Each row is a point. The window is the flat piece filled in between its corners: a triangle in 3 columns, a solid with four corners in 4, and so on. A path goes straight from each point to the next, and from the last back to the first. List the points from which the path goes on through the window.

Window (3 x 3)
[[-2.5  4.5 -1.1]
 [-0.8  2.8  2.1]
 [ 2.1 -3.8  2.4]]
Path:
(1): [-0.1  3.6  0.2]
(2): [-4.3  2.4  1.6]
(3): [-3.9  0.0  3.5]
(4): [2.6 1.1 2.5]
(5): [ 1.0  6.9 -0.8]
(6): [-5.9  4.4  0.3]
(7): [-3.9  3.2  4.1]
(8): [1.2 2.2 0.7]
(9): [ 0.2  3.3 -0.9]
(10): [-3.5 -0.3  0.1]
(11): [-1.2 -0.3  1.7]
(12): [2.4 0.4 2.3]
Through the window after points: 1, 7, 11

Window (6 x 6)
[[ 0.9  6.7 -1.8 -3.4 -4.5 -0.5]
 [ 3.9 -1.1 -5.6  0.4  2.9  0.8]
 [-0.6 -0.3 -3.1  2.6 -1.1  1.0]
 [-0.4  1.1  2.5  2.1  3.6  2.1]
 [ 5.6  6.4  1.1 -2.0 -6.5 -1.9]
 [-2.9 -1.2  4.1 -1.2 -0.9  2.7]]
Path:
(1): [-0.8  3.1  1.2  2.3 -4.7  4.6]
(2): [ 3.8  4.8 -3.6 -0.1 -6.8  4.2]
(3): [ 2.6  2.6  1.0 -2.6 -1.4 -5.4]
(4): [ 1.8  1.6 -0.4 -1.0  0.2 -1.7]
(5): [ 0.5  1.5 -1.1 -1.7 -2.3  6.3]
(6): [ 2.7  0.7 -1.7 -0.3  1.0  2.8]
(7): [ 1.2 -0.1 -2.3 -0.4  1.8 -2.5]
(8): [-2.1  1.3  1.7 -0.8  1.3 -3.5]
(9): [ 0.2  2.3  2.0  1.6 -2.9  5.6]
(10): [2.6 1.4 0.8 0.8 0.8 7.4]
(11): [-2.1  2.1  2.0  1.3  2.7 -3.0]
(12): [-1.6  1.5  2.3 -0.5  1.6 -2.6]
(13): [ 1.4  2.8 -0.4  0.8  0.5  3.2]
(14): [ 2.3  3.2 -2.8  0.5 -0.1  2.6]
(15): [ 3.4 -1.1 -3.8  1.7  1.9 -4.5]
(16): [-1.8  3.2  1.9 -2.1 -1.0 -1.7]
Through the window after points: 10, 12

Window (8 x 8)
[[-0.5 -2.7 -1.2 -2.8  4.4 -2.8 -2.6  0.9]
 [ 2.5 -0.7 -3.6  1.8 -2.2 -5.4 -2.3  0.8]
 [-0.6  1.5  2.8  6.0 -3.2  3.5  0.1  5.1]
 [-5.0  0.7  4.7 -0.7 -6.4  0.7  5.0 -4.6]
 [-4.1  3.4 -0.9 -0.2 -1.9 -6.4 -0.2 -1.8]
 [-3.0  1.3  1.6  4.6 -3.1  4.4 -1.3 -1.2]
 [ 3.9  3.3  0.1 -2.2  1.9  8.0 -2.3  1.6]
 [-2.7 -1.1 -2.3  1.3  1.8  1.5  1.9  2.3]]
Path:
(1): [-3.3 -1.0 -0.4 -1.1 -1.5  0.3 -0.5  0.7]
(2): [ 0.5  0.5  1.0  1.4  2.5  0.7  1.7 -1.1]
(3): [2.0 2.4 3.1 3.9 0.6 0.2 3.5 1.5]
(4): [-1.7  1.0  0.7  3.1 -3.3  2.8 -1.9  3.5]
(5): [-4.3 -2.0  0.3 -2.4 -4.6  0.0 -2.8  0.6]
(6): [ 0.0  1.2  1.7  2.1  1.3 -0.6  2.8 -1.5]
(7): [ 0.9  3.1 -0.8  3.2 -1.0 -1.8  1.2 -1.7]
(8): [-0.6 -4.0 -1.6 -2.1 -2.8 -2.5 -3.6  5.6]
(9): [-2.4 -2.2 -3.6 -2.4 -4.4  0.8 -2.1  3.2]
(10): [1.2 4.2 3.4 3.5 2.6 4.1 1.5 0.2]
(11): [ 5.3  2.1  0.5  5.9  5.5  2.3 -1.1  2.0]
(12): [-0.9  0.6 -1.1 -0.7 -0.5  2.2 -2.7  1.4]
Through the window after points: 1, 3, 5, 9

Window (9 x 9)
[[ 0.4 -5.6 -6.5 -1.7  1.6  4.5 -1.2 -0.6 -5.3]
 [-0.1  2.8 -0.3 -4.6  1.7 -0.6 -1.6 -1.3 -3.3]
 [-1.4 -0.7  2.5  0.8 -6.3  2.0 -3.4 -1.4 -2.0]
 [ 2.7  0.6 -1.3  1.8 -1.3  2.2 -4.3  0.9  4.8]
 [-2.3  2.6  0.6 -2.0  1.7  4.2  3.2 -3.0 -0.6]
 [-2.4 -3.4 -3.4 -1.7 -2.8  1.3 -0.3  4.4  3.3]
 [-7.5 -0.5 -5.6  1.2 -1.5  2.1  3.7  0.4 -4.7]
 [-2.8 -2.1  2.2  0.4 -2.5 -6.5  4.4 -5.0  4.5]
 [-1.3  1.3  5.7  4.1 -2.0  1.1 -0.4  1.9  1.9]]
Path:
(1): [-3.7 -0.1  1.5  1.8  0.5  4.8 -6.9 -2.5  1.3]
(2): [ 2.3 -0.3 -0.3  0.3 -5.2 -1.2  1.2  0.9  1.3]
(3): [-1.6  1.1 -0.2 -0.8 -4.2  1.0  0.9  0.3 -1.8]
(4): [-7.2 -5.2  0.8  1.8  2.4  0.9 -2.0 -2.9 -2.7]
(5): [-4.4 -1.0 -0.4 -0.8 -0.6 -1.2 -0.2 -0.6  0.7]
(6): [-0.7 -0.7  0.0 -1.9 -2.5 -0.2  2.8 -1.5 -0.8]
(7): [ 2.2 -0.3 -3.3 -1.5 -3.9  1.3  1.9  1.7 -1.2]
(8): [-2.8 -1.9 -2.0 -0.4  2.5  1.9  0.3 -1.4  0.2]
Through the window after points: 1

Window (11 x 11)
[[ 7.6 -3.6 -5.6  3.6 -5.5  1.1  2.4 -4.0  1.3  2.4 -3.3]
 [ 2.4 -0.6  2.1  3.2  4.0 -1.3 -1.2 -3.1 -4.6  3.8  0.0]
 [-1.8  2.9 -1.9 -2.9 -5.3  3.1  1.5 -3.2 -0.5  0.1  4.5]
 [-2.6  1.2 -7.9 -1.4 -4.9 -1.9  0.9 -1.7  0.4  3.1  1.5]
 [ 1.6 -2.9  3.0  1.1  1.1 -0.4 -3.3  2.4 -2.4  1.1  1.4]
 [ 7.2 -2.1  0.5  6.4  3.7 -2.8  1.2  0.0  2.1  0.3 -1.3]
 [ 3.7 -1.6  2.0  6.5  2.2 -2.3 -4.7 -2.2  1.7  0.2 -2.7]
 [-4.4  0.3  1.4  0.1  0.0  5.0  0.6  1.9 -0.9 -0.5 -0.6]
 [-1.6 -2.7  7.5  2.5  1.6 -1.8  0.4 -0.1 -1.9 -0.5 -0.8]
 [-4.1 -3.1 -3.2  0.9 -1.7  2.6  0.6 -1.7 -0.3 -1.6  3.5]
 [ 0.3 -2.7  2.7 -1.6  3.2  0.6 -1.0 -0.6 -2.0 -3.3 -2.1]]
Path:
(1): [ 0.0 -1.4  1.1  3.1 -3.5  0.3 -2.3  1.1 -4.7 -0.8 -3.1]
(2): [-1.0  0.4 -0.5  0.0  2.1  1.5  1.0 -2.7  3.8  1.2  3.2]
(3): [ 0.1 -2.9 -0.4 -0.9  0.9  2.0  0.1 -0.9  1.8  3.3 -0.2]
(4): [-0.9  0.5  1.8  2.9 -2.1 -0.2 -0.2 -0.5 -2.7 -1.0  2.0]
(5): [ 2.3  1.3  0.9  8.6  3.0 -0.8 -1.9  4.1 -5.5 -0.9  0.2]
(6): [ 1.1 -2.9  2.3  0.7  0.3  0.4 -1.2 -3.1  1.6  0.0 -0.5]
(7): [ 2.4 -2.1  0.9  1.9  3.5 -2.2  0.0 -1.8  1.4  3.1  2.0]
(8): [ 3.5 -0.7  0.6  4.5 -0.1  0.3  0.1  0.1 -3.4 -2.9 -4.3]
(9): [ 6.0 -2.1  1.1  4.9 -0.2  1.3  5.3  1.4 -5.3 -5.0 -1.3]
(10): [ 3.5 -2.1 -3.9  1.5 -4.3  0.7  0.2 -4.0  1.9  3.2 -1.3]
(11): [ 2.6 -1.3 -2.0  1.3  0.4  0.3  2.7 -2.6  5.1  3.5  0.2]
(12): [ 2.8 -2.2 -3.9  2.9 -3.7  1.0 -1.6 -1.0 -3.8 -1.3 -1.7]
(13): [ 4.4 -2.5 -0.1  8.4 -0.4 -1.7  0.9 -1.3 -7.9 -0.4  2.2]
(14): [-0.3 -1.3  1.3 -3.7 -0.8  3.1 -0.7 -1.4  4.8  0.4 -2.2]
(15): [ 2.2 -2.4  0.8 -1.4  2.5  2.5  1.8 -2.8  0.6  2.8  0.7]
(16): [-3.3  0.4  2.0  5.4  0.1 -3.3 -4.1  1.5 -5.1 -3.2  0.4]
Through the window after points: 1, 7, 9

Window (12 x 12)
[[ 2.3  1.8  0.0  0.8  3.1  3.3  1.4 -2.3 -3.3 -1.8  3.6 -0.9]
 [-0.7 -2.1 -1.0 -3.5  1.7  0.9 -1.7  0.0 -0.4  0.2  2.6 -3.7]
 [-3.2 -1.8  4.6 -1.0 -1.9 -1.8  4.0  0.5 -2.3 -1.0  1.6  1.2]
 [-4.6  2.5 -0.1  3.7  2.4  0.0 -0.5  9.3  0.2 -6.9  5.6  0.2]
 [ 1.7 -2.0  0.8  0.8 -0.1  0.7  3.0 -1.6 -0.1 -0.7  2.0 -6.0]
 [ 1.3 -0.3 -1.3 -0.1 -1.9 -1.5  2.6 -1.1 -0.4  3.1  0.0  0.2]
 [-1.2  8.4  0.5 -5.3  3.4  1.5  1.1  2.0 11.6  3.6  8.4  1.2]
 [-0.6  1.8 -0.2 -0.4  2.8 -0.6  0.4  1.6 -3.0 -0.8 -2.6 -5.4]
 [-1.1  1.7  1.8  1.7  4.3 -6.9  0.9 -1.8 -2.8 -1.4  4.3  2.2]
 [ 1.5  0.2  3.1 -0.9 -0.4 -1.2 -0.9  0.1 -3.4  3.9  2.7 -4.8]
 [ 2.6 -0.3  2.8 -0.3  2.4 -1.2 -0.3  1.1  0.2 -1.7  1.0  0.3]
 [-0.7 -2.8  1.8  0.5  1.8  2.4 -0.5 -2.2  0.5  4.5 -0.8 -4.0]]
Path:
(1): [ 0.3  1.4  1.4  3.2 -1.7  1.6 -0.6 -3.1  0.0 -1.4  1.7 -2.8]
(2): [ 0.0  3.6  5.2 -1.1 -3.8 -3.6 -2.2 -1.1  0.8 -3.5  1.4 -2.7]
(3): [ 0.0 -3.2 -1.7  1.0  6.8  2.5  2.4  0.8 -1.9  5.1  1.3 -2.1]
(4): [-1.0 -0.8 -0.6  1.1  3.7 -0.5  2.9  3.3 -0.9  0.3  2.2 -2.2]
(5): [-1.0  1.7  2.3 -1.2 -0.1 -1.9 -0.9  0.6 -0.2  0.2  2.1 -2.0]
(6): [ 0.2 -1.2 -1.2 -3.7 -2.5  1.6 -5.8 -5.5  2.2 -0.1  0.1 -0.8]
(7): [-1.2  2.1  2.3 -0.1  3.5 -0.8  4.2  4.8  0.2  0.8  5.4 -2.6]
(8): [-0.9 -0.8  1.3 -4.5  6.8 -5.5  1.2  3.8 -2.0  2.6  2.9  2.6]
Through the window after points: 2, 6
